Rows are points. The last column is the point's height on a tilted bowl or saddle (a function of degree 2), plus a little noise. Count its main directions that bend up, bend down and stay straight.

Points, 10 rows:
2.6; -2.6; -1.0
-3.1; -0.4; 0.6
-7.2; -0.9; -2.9
-1.1; 0.4; 1.0
3.1; 0.8; -0.7
2.3; -3.0; -1.0
4.0; 2.8; -2.3
8.2; -6.1; -11.2
-7.3; 1.4; -3.1
-4.2; 0.1; 0.0
Directions: 0 up, 2 down, 0 straight

Points, 18 rows:
-0.2; 2.3; -3.7; 1.3
-0.2; -3.3; 4.2; 0.7
-1.1; -2.5; 0.0; 0.3
-7.1; -2.7; 2.1; 7.9
-0.7; 2.5; -0.7; 0.2
-5.4; -1.0; -2.2; 4.1
-3.2; 0.6; 6.1; 5.2
2.9; -5.4; 2.1; 0.0
-0.3; 1.6; -2.6; 0.7
0.4; -5.1; 0.6; -0.1
-7.9; 9.7; -4.8; 6.8
-1.9; 0.9; -2.1; 1.0
6.8; 2.1; -3.7; 7.2
-2.2; -7.8; 1.1; 1.0
-4.4; -0.2; -6.8; 5.4
1.0; 5.8; 0.6; 0.2
-5.0; -1.5; -5.6; 5.2
4.1; 2.5; 6.0; 2.7
Directions: 2 up, 0 down, 1 straight

Points, 16 rows:
4.9; -4.7; -5.2; 4.7
2.7; 1.8; -1.2; -2.9
-0.8; -1.5; -0.1; -3.1
1.8; 0.8; -4.1; -3.8
-1.5; -3.2; 3.6; -5.6
-1.3; 3.7; -4.7; -3.1
-6.0; 1.0; 4.2; 0.9
-5.5; -0.3; 5.3; -2.2
6.4; -3.7; -12.5; 1.9
-1.1; 7.4; 4.4; 7.7
0.9; 4.2; -2.5; -2.2
0.2; -1.9; 0.3; -3.5
3.1; -1.1; 4.9; -6.7
1.2; -8.2; 2.4; 1.2
-1.4; -1.1; -1.1; -2.5
-0.5; -4.0; 1.6; -3.2
Directions: 2 up, 1 down, 0 straight

Points:
2.6; -0.5; 0.6; -1.3; -1.0
-8.8; -3.4; 3.5; -7.5; 3.9
2.3; -2.4; 3.8; -0.3; -0.3
-5.6; -4.3; -13.0; -2.5; 15.6
2.7; 2.7; 4.1; -1.2; 0.5
-5.8; 0.0; -4.1; -0.3; 3.2
-3.0; -2.0; 1.0; -6.9; -0.3
2.1; 2.8; 2.1; 4.1; 1.0
-4.8; 5.1; -2.1; -9.0; 2.4
0.4; 2.6; -2.4; 5.7; 1.5
1.7; 0.4; 4.2; -3.9; -0.6
-7.3; 5.1; -1.6; -0.7; 4.9
0.7; -0.4; -2.7; 5.7; 0.3
-1.0; -1.8; -3.9; 0.7; 0.8
-3.3; 8.4; -2.2; 0.9; 6.4
-1.5; 4.4; 2.6; -3.9; 0.4
-4.0; -0.2; -0.4; 4.1; 0.6
-2.4; -6.8; 1.4; 0.2; 1.4
-4.8; -0.7; 2.1; -0.7; 0.4
-1.2; 4.0; -3.1; 7.1; 3.3
-1.3; 1.2; -3.9; 2.3; 1.4
0.5; 0.0; -5.3; 6.9; 2.0
3.3; -2.5; 5.2; 3.5; 0.9
-1.8; -1.0; 3.2; -3.4; -0.7
Directions: 3 up, 0 down, 1 straight

Points:
1.2; -2.2; 0.4; 6.6; 0.2; 0.4; -2.1
-8.9; 0.8; 10.7; 5.3; -3.2; 4.2; -7.9
3.5; 0.8; 4.6; 1.6; 3.7; -1.8; -2.2
1.5; 1.0; 6.7; -0.7; -0.7; 1.0; -2.0
6.7; -1.5; 2.7; 2.0; -0.1; -1.5; -2.0
4.6; -0.1; -2.5; -1.1; 0.8; -7.2; -2.8
-2.6; -4.6; 0.6; 7.1; -0.1; -2.4; -3.7
0.0; 6.5; -6.5; -0.5; 3.5; -0.3; -4.7
4.3; -1.5; -10.5; 1.9; 0.0; 3.4; -3.2
-3.2; 2.2; 1.6; -8.3; -4.3; 3.3; -4.7
-3.1; -7.6; -2.5; -0.6; 0.8; 1.1; -3.7
2.1; -3.7; 3.1; 3.2; -3.7; -3.5; -2.7
-1.1; -3.2; -7.0; 1.6; -8.6; 2.4; -5.4
-3.1; 0.0; -4.0; 1.4; 0.4; -5.7; -1.7
2.7; 2.5; -5.0; -3.2; -5.6; 2.7; -3.0
0.9; 3.2; 0.6; -0.9; -0.9; 0.8; -0.6
0.0; 0.9; -1.3; -0.5; 2.6; -0.4; -0.2
-4.5; 2.5; 10.6; -1.8; -2.7; -6.8; -3.2
-4.6; 1.2; 6.8; 1.0; -6.7; -4.0; -3.9
-4.8; -2.5; -2.1; 4.7; -3.4; -1.1; -2.9
-3.8; -0.7; -0.3; -1.6; -4.9; 1.1; -1.8
-5.4; -0.6; -0.9; 2.5; -1.9; 10.6; -5.7
0.8; -8.0; 1.7; 3.8; -3.3; 6.5; -5.4
-5.5; 3.0; -1.4; -0.2; 3.8; -3.1; -0.4
2.9; -3.0; -0.8; 1.6; -3.2; -5.2; -2.0
2.5; 0.1; 6.0; 3.7; -7.0; 6.0; -5.9
-4.9; 5.8; -2.4; 5.6; -2.1; -5.1; -5.0
0.0; -3.6; 0.4; -2.5; 0.9; 4.7; -1.7
5.8; -5.5; 7.0; 1.4; 7.5; -4.8; -9.3
4.3; -4.5; 2.4; 1.1; -1.7; -1.2; -1.9
-3.0; 6.9; -5.3; -0.6; -0.3; -3.0; -4.1
-1.5; 1.0; 0.0; -10.2; 0.9; -0.4; -3.7
-1.7; -2.6; -4.9; 4.1; 3.3; -4.8; -3.4
-6.0; 2.9; 1.7; -6.8; 0.1; 1.3; -1.8
3.6; 6.0; -0.9; -5.7; -1.2; 4.3; -4.5
-2.3; -3.0; 5.1; 2.3; -0.4; 2.7; -2.1
0.6; -3.8; -3.6; -4.1; -4.8; -0.6; -2.6
1.6; 1.5; -2.5; 2.0; 0.3; 2.0; -0.6
7.0; -3.7; 6.3; -6.9; -6.3; -3.2; -7.8
-3.2; -4.2; -2.0; -2.5; 4.5; -2.9; -2.2
-4.2; 0.4; 0.6; -2.2; -1.3; -3.9; 0.0
5.3; -1.1; 0.5; 3.3; 7.0; -4.6; -5.0
-0.5; 5.9; -3.7; 7.8; -0.4; 5.0; -6.3
-1.5; 4.7; -4.1; -4.5; 4.9; 0.8; -3.2
-3.5; 2.1; 1.9; 4.5; 0.7; -4.1; -1.2
3.7; 6.6; -0.3; 4.1; 4.7; 0.3; -4.9
1.2; 4.1; 2.7; 2.2; 1.6; -0.4; -1.5
Directions: 0 up, 5 down, 1 straight

Points (49 x 7):
5.4; -0.5; 4.2; -3.9; 1.1; 5.0; 3.3
-0.2; 8.7; 2.1; -1.3; 1.4; 1.5; 0.0
-0.5; -4.1; 2.0; -4.8; 3.7; -4.3; 1.8
-0.3; -1.2; 4.6; 2.6; 3.6; -2.8; -0.4
2.2; -1.5; -6.9; -3.3; -3.7; -4.7; -6.2
0.7; -3.2; 3.1; 2.3; 1.5; -3.5; -0.5
-2.6; -7.9; 3.5; -7.5; 6.9; 5.6; 4.4
2.0; -1.9; -2.8; -4.7; 2.1; -3.2; -0.3
-6.5; 3.3; 2.8; -0.1; -5.2; -6.9; 2.9
1.5; 1.3; -1.7; 0.2; 8.7; 0.3; 3.2
6.7; -1.4; 6.9; 1.2; -2.4; 1.5; 3.4
-6.5; -0.5; 4.8; -3.2; 4.4; -4.3; 5.2
-4.0; 6.0; 5.3; 5.4; -4.1; 2.1; -5.2
1.3; 6.2; -0.3; -10.4; -1.8; -0.5; -4.9
-0.4; 0.9; -5.8; -2.0; 0.3; 0.2; -1.8
5.5; 5.3; -3.3; -7.1; -1.1; 0.4; 2.6
-3.2; 1.5; -8.1; 2.4; -5.0; -1.8; -7.5
-0.5; -2.2; 2.0; -9.7; 5.8; 3.1; 0.4
-2.4; -0.4; -0.2; 2.7; 5.9; 2.6; -1.5
-2.3; -3.7; 3.6; 0.1; 3.2; -2.2; 1.6
2.2; -3.6; -4.5; -1.2; -1.7; 0.2; -0.8
-0.8; 0.0; 8.8; -5.6; 0.6; 2.9; 0.3
-0.9; 0.5; -9.7; 1.9; -6.4; 0.6; -7.2
7.1; 0.9; -5.3; -2.5; -1.7; 1.9; 6.0
0.1; 2.9; 3.0; 4.7; 2.3; -4.2; -2.5
-1.7; 6.5; 0.6; 1.6; 4.9; 0.1; 2.4
1.2; 5.8; 3.9; 0.0; 0.3; -1.8; -0.4
-0.6; -6.4; 6.1; 3.0; -3.8; 1.3; 6.3
0.8; 6.6; 7.3; 7.7; 0.3; -1.5; -6.9
-4.7; -0.4; 2.4; -5.2; -0.6; -3.5; -0.4
2.7; 3.6; 4.3; -6.4; -3.4; 5.4; -5.4
3.9; 4.3; 1.3; 4.7; -1.5; 3.8; -3.8
-1.8; -1.1; 0.4; -3.0; 4.2; 2.1; -0.3
-9.0; 6.0; 1.2; -4.6; -0.2; -7.2; 6.1
-5.0; -7.2; 4.0; -1.3; 6.6; -2.8; 4.4
0.4; -4.4; -4.2; -2.1; 0.6; -3.0; -3.3
-2.9; 3.6; -4.0; 1.7; -1.2; 4.1; -3.3
-1.5; 0.1; 4.8; 5.3; 4.6; -3.9; -2.6
-0.6; -1.9; 3.2; 0.7; -4.0; -7.5; 0.6
4.2; -1.5; -2.7; 2.3; 0.6; -7.2; -5.0
0.8; 4.3; -1.7; 1.3; 1.6; 3.8; -0.3
0.4; 2.3; 6.3; 5.7; -2.2; 5.2; -7.1
-4.7; 0.3; 2.1; 2.3; -3.6; -4.3; -0.5
3.1; 3.1; 5.2; 0.9; 2.1; -0.6; -1.0
-0.4; -0.6; 2.7; 0.8; -2.3; 4.2; -2.4
5.5; -2.8; -3.8; 5.7; 2.5; 2.6; 0.6
3.2; -3.0; -1.8; -0.8; 5.2; 2.0; 3.2
4.6; 5.8; -2.4; -2.6; 8.4; -3.9; 9.0
3.5; 6.3; -0.2; 0.4; -2.3; 4.1; -1.6
Directions: 2 up, 2 down, 2 straight

Points (61 x 9):
-0.6; -0.5; 1.5; 0.8; 0.6; 0.5; 0.7; 3.3; -0.3
2.5; -1.1; -0.5; 1.4; -3.4; 3.1; -0.7; -3.8; -0.9
-3.2; 1.6; 2.4; 1.0; -2.0; -2.2; -4.2; -2.7; -0.5
1.6; -2.0; -6.0; 4.5; 0.1; 0.8; -2.8; -0.4; -1.9
4.1; 1.8; 6.6; 2.9; -2.0; -5.6; 2.8; -0.3; -4.3
1.6; 0.6; 3.1; 3.2; 5.2; 0.8; -9.7; 5.6; -0.1
-1.8; -2.4; 5.2; 1.3; 3.0; -2.2; 4.5; 2.7; -2.2
4.2; -4.3; 0.1; 1.1; 0.2; 1.1; -3.0; -4.4; -2.0
-1.1; 2.3; 2.3; -4.9; -3.7; 2.9; 5.9; -4.4; -1.2
-4.9; 2.3; 3.6; 0.6; -2.4; -3.4; 3.9; -6.1; -2.8
-3.8; 1.8; -6.7; 4.2; 4.0; -5.3; 0.9; -5.6; -6.5
-2.9; -0.4; -1.9; 3.4; -6.6; 8.2; 1.3; 2.4; -1.8
7.0; -4.9; -6.5; -0.4; -1.8; 4.0; -1.8; -0.5; -0.2
-0.4; 1.5; -0.1; 2.4; 1.0; 4.1; -0.1; 1.5; -0.9
-1.4; 0.9; 1.3; -9.4; -2.5; 1.8; -4.9; 5.7; -2.1
2.4; 5.8; 3.1; -4.9; -0.6; -0.9; 0.6; -5.2; -4.5
0.7; -5.6; 1.4; 5.3; 2.6; -0.7; 0.5; 2.5; -2.5
-1.6; 1.3; -6.8; -0.4; 7.5; 0.2; 5.6; -1.2; -1.9
-1.8; 1.3; -7.9; -1.6; -4.9; 3.2; 0.0; -2.6; -0.5
1.2; -5.9; 4.7; 4.0; -7.9; -0.3; 4.4; -1.3; -2.5
2.1; -0.4; -1.7; 1.4; -1.2; 7.3; 5.8; -0.5; 1.9
1.3; 2.6; 3.0; -2.6; -3.5; 1.4; -3.9; -0.1; -0.3
-3.2; 1.7; 1.1; -1.3; 0.9; -5.1; 0.5; 3.6; -1.7
-1.8; -1.5; 2.9; 3.5; -4.4; -2.0; 6.3; 1.3; -0.7
-5.0; -2.3; -7.3; 2.9; 3.5; -4.1; 1.6; 1.6; -4.2
-2.0; 5.9; -1.6; 3.1; 3.0; 2.4; 1.2; 4.3; -4.2
6.6; -0.6; 4.5; 3.1; -1.0; 3.2; 7.8; 0.7; -2.3
-4.1; 1.1; 0.9; -4.4; -0.6; 2.3; 2.8; 2.1; -0.1
-2.5; 7.5; 5.7; 7.6; -1.4; 5.7; 5.1; -6.0; -9.3
-4.9; -4.6; -1.7; -2.4; -8.6; 4.1; 10.4; -0.8; 5.3
0.5; 6.9; 2.4; -6.0; 1.1; -3.3; 2.2; -4.1; -5.0
-1.9; 0.8; 1.5; -5.6; -3.4; -4.2; 1.2; -1.2; -1.8
-7.3; -2.9; 3.9; 4.7; 1.3; 1.7; -0.6; -6.8; -3.4
5.6; -1.7; -2.2; -2.8; -4.6; -1.6; 1.0; -4.7; -1.8
5.4; 1.0; -3.1; -2.9; 4.3; -1.2; 3.0; -0.2; -1.9
-3.6; 0.5; -6.4; -4.4; 0.7; -2.5; -3.8; 1.5; -2.6
3.1; 1.2; 2.1; 8.6; -4.8; 4.5; 4.1; -2.6; -5.0
4.5; 4.4; 6.2; -6.2; 1.2; 1.4; 1.7; 4.2; -4.3
5.3; 3.2; 2.8; 4.5; 1.7; -1.2; -0.7; 1.5; -3.6
5.7; 3.8; 8.7; -1.7; 8.2; -2.8; -7.2; 2.0; 0.1
1.2; 3.2; 5.8; -3.7; -4.3; -0.6; 3.7; -3.9; -4.2
-0.8; -1.1; 4.8; 3.1; -5.4; 4.4; 4.5; -5.1; -2.7
0.2; -2.5; 7.7; -7.7; 4.3; 3.5; -2.3; -4.8; -3.0
1.2; -6.1; 7.1; -2.6; -5.0; -3.9; -0.1; -2.5; -4.2
-2.6; 5.0; -5.9; 2.1; 1.4; 4.0; -1.8; 3.1; -3.5
-5.7; 1.5; 6.3; 1.6; -1.8; 0.4; -0.7; 4.0; -2.2
-1.4; 2.1; -4.8; -4.5; -6.6; 4.6; 6.5; -2.6; 1.2
-2.5; -4.8; 1.1; 5.8; 3.6; -4.8; 6.8; 0.2; -2.7
0.5; -1.3; 0.3; 8.2; 0.6; 0.7; 1.1; 3.4; -4.0
-4.9; 2.6; -5.7; 3.0; -4.0; -3.7; 0.4; 0.5; -3.3
1.2; 4.2; -2.2; 1.8; 9.5; 9.1; 2.8; 2.6; -6.7
1.9; 15.3; -5.2; 6.1; 3.3; 0.7; 4.1; 2.0; -16.3
-1.7; 1.1; 4.1; 1.6; -6.8; 1.7; -9.5; 4.1; -0.5
0.7; 2.3; 4.8; -1.7; 1.7; -2.9; -6.6; -1.0; 1.4
2.0; -3.5; -1.8; -7.8; -0.1; 7.3; -0.2; 8.7; -4.9
1.2; 6.1; 0.1; 5.1; -4.1; -1.3; -3.9; 3.4; -3.2
-3.3; -3.5; 0.9; 0.5; 4.0; -2.5; 4.6; 1.6; -0.8
3.8; 1.1; -0.1; 1.7; -1.9; 3.5; -5.3; -2.5; -1.9
1.2; -0.1; -7.9; 9.1; -1.0; -5.4; 2.0; 8.2; -7.8
5.2; 0.5; -1.5; 1.4; -0.4; 3.3; -4.3; -1.1; -1.7
-1.9; -3.2; -1.4; -1.1; -2.8; -7.9; -0.5; 1.1; -2.3
Directions: 1 up, 6 down, 1 straight

Points (63 x 9):
4.8; 1.4; 6.5; 0.7; 5.7; 3.7; -4.0; 9.8; -7.4
3.9; 1.2; -3.7; -3.5; -1.4; 5.2; 1.0; -4.5; -2.0
-0.6; -0.2; -0.3; -0.5; 6.9; 4.6; 0.9; -0.5; -0.7
-3.6; 7.0; -0.2; 1.8; 0.2; -2.5; 7.7; -1.0; -4.0
-1.0; 2.5; 2.4; 4.1; 5.0; -2.6; -3.6; -4.6; -3.0
-7.4; 2.5; 3.6; 7.1; -0.5; -4.3; -3.2; -1.9; -5.7
2.8; 0.9; -0.6; -5.7; 0.3; -0.7; 2.2; -3.3; -1.6
-9.1; -1.4; 0.7; -0.4; -6.0; -0.7; -6.2; -3.7; -6.0
6.6; -11.6; -3.0; -6.8; -4.2; -3.2; 3.4; -9.4; -9.2
0.7; 10.5; 2.3; 2.6; 0.3; 0.1; -0.7; 1.7; -3.8
-3.9; -6.4; -1.6; 0.9; -0.5; -2.2; -5.8; -3.5; -3.7
-0.1; 3.6; -2.6; 5.6; -0.7; -2.2; -4.1; -4.1; -4.5
3.2; -2.5; 0.5; -3.9; 4.8; -1.7; -6.0; -1.0; -2.2
3.5; 1.4; 5.7; -0.2; -5.9; 0.5; -1.7; 0.9; -2.3
2.2; 5.4; -2.6; -3.4; -5.9; -1.4; 1.7; -3.4; -4.4
0.5; -1.3; -7.3; 4.8; -5.1; -3.2; -2.1; -1.9; -6.0
-4.8; -3.6; 3.1; -3.4; 0.9; -0.5; 6.5; -5.6; -3.8
-1.1; -0.4; 0.0; 2.2; 3.4; 5.3; -3.1; -0.9; -1.3
6.2; 4.3; 1.0; -2.2; -0.7; -0.6; -6.1; 4.3; -4.1
-7.0; 2.9; -3.4; 0.3; 4.4; 4.9; 0.3; -3.5; -1.5
2.0; 2.6; 1.8; -6.5; 5.8; -2.9; -0.8; -0.6; -1.2
-4.5; 4.9; -1.0; -7.3; -4.3; -4.8; 6.0; 1.5; -6.0
-1.4; -1.2; -3.1; 4.3; 1.0; 1.8; -3.0; -0.6; -2.4
-1.0; -0.2; 1.3; 0.4; 9.6; -5.2; 2.1; -1.1; -1.9
2.9; -6.6; 2.0; 3.9; 10.2; 3.2; 2.0; 7.5; -7.5
-1.6; 0.2; -3.8; -1.2; 8.2; -0.8; 6.7; -2.6; -1.7
-3.5; -2.5; 2.3; -0.2; 4.9; -3.3; -3.1; 3.0; -1.7
2.6; 1.5; -4.7; 1.9; 2.6; 1.8; -6.1; -0.1; -3.1
1.2; -0.1; -0.9; 3.7; 1.3; -0.1; 7.7; -2.8; -3.4
-9.2; 4.8; 1.2; -3.9; -0.6; 4.9; 4.4; -1.3; -4.7
-2.1; 0.8; 3.6; -2.3; -1.4; -5.1; -6.3; -1.3; -2.9
-1.5; -2.4; 6.7; 2.6; -4.2; 5.5; 1.4; -0.5; -1.8
1.1; -0.3; -4.8; 2.6; 1.2; 3.6; -2.5; -1.7; -2.2
2.1; 4.0; 2.7; -5.1; 2.5; 9.6; -5.0; -0.6; -2.3
-7.9; -3.1; -4.0; -4.1; 5.5; -2.8; -3.2; -4.2; -3.5
3.1; 4.2; 0.2; 0.7; -6.3; -2.2; 1.8; 4.0; -3.3
-6.2; -1.1; 1.3; -2.5; -2.4; 5.6; -0.9; 0.2; -2.0
-2.2; 3.6; 1.7; -7.1; 3.0; 1.1; -8.6; -3.1; -3.1
-7.2; -2.2; 2.9; -1.3; -1.3; -0.8; 2.1; -0.2; -2.5
-2.0; 7.2; -3.7; -0.3; 1.2; -2.9; 14.4; -3.6; -7.9
1.6; -0.5; -0.1; -5.2; 3.4; 4.2; -3.3; 3.9; -1.9
9.9; 8.3; -3.6; -6.4; -3.4; -2.2; -2.6; -0.4; -7.2
6.3; 1.8; -0.3; -2.2; -2.4; 1.8; 2.6; -4.6; -2.7
-0.2; 0.7; 1.1; -1.7; 4.2; 3.8; -0.4; -3.6; -0.2
1.3; 5.2; -2.3; -4.4; 0.0; -3.0; -4.3; 2.6; -2.4
0.1; -2.1; 6.4; -5.9; 3.1; -6.0; -1.5; -2.4; -3.1
4.7; 4.6; -2.9; 0.4; -1.6; 7.5; -3.0; 3.6; -5.0
2.4; 2.7; 9.1; 3.2; 3.6; 7.0; -5.3; 3.3; -6.2
-2.6; -0.1; -5.5; 5.8; 10.4; -0.9; 3.7; 0.5; -3.3
2.8; -0.5; 4.4; 1.8; 4.6; 0.0; -3.1; -3.4; -2.4
-1.4; 7.1; 1.3; 6.2; -3.2; 3.0; -3.6; -2.5; -5.4
3.9; -0.7; 1.5; -0.9; 2.8; -0.4; -4.3; 2.3; -1.8
1.7; 0.8; 2.7; -1.0; -1.3; 1.2; -1.9; -2.7; -1.0
1.4; -8.5; -1.7; 0.7; 4.4; -2.1; -2.8; -1.3; -3.1
0.0; -0.1; -3.5; 4.2; -8.3; -3.3; -1.4; 5.1; -4.6
3.7; -5.0; 2.0; 2.5; -2.4; 2.8; 1.8; 1.2; -1.9
-4.6; -0.8; 2.8; -4.3; -2.3; 0.6; 3.1; -6.9; -3.1
3.5; -0.8; -0.7; 7.9; 0.4; 0.9; -1.1; -4.4; -4.7
4.0; 0.0; 3.6; -8.1; -2.8; -2.0; -3.7; 2.4; -3.2
6.0; -0.7; -0.2; -0.7; -0.2; 2.4; -5.3; 2.2; -3.0
1.9; 0.8; -1.7; -3.6; 10.9; 5.4; 0.2; 1.8; -1.7
4.4; 1.4; -2.0; 2.5; -4.1; -4.0; 0.8; 3.6; -2.8
1.5; 4.0; 1.1; -5.9; 3.7; -3.8; 4.6; 2.0; -1.8
Directions: 0 up, 6 down, 2 straight
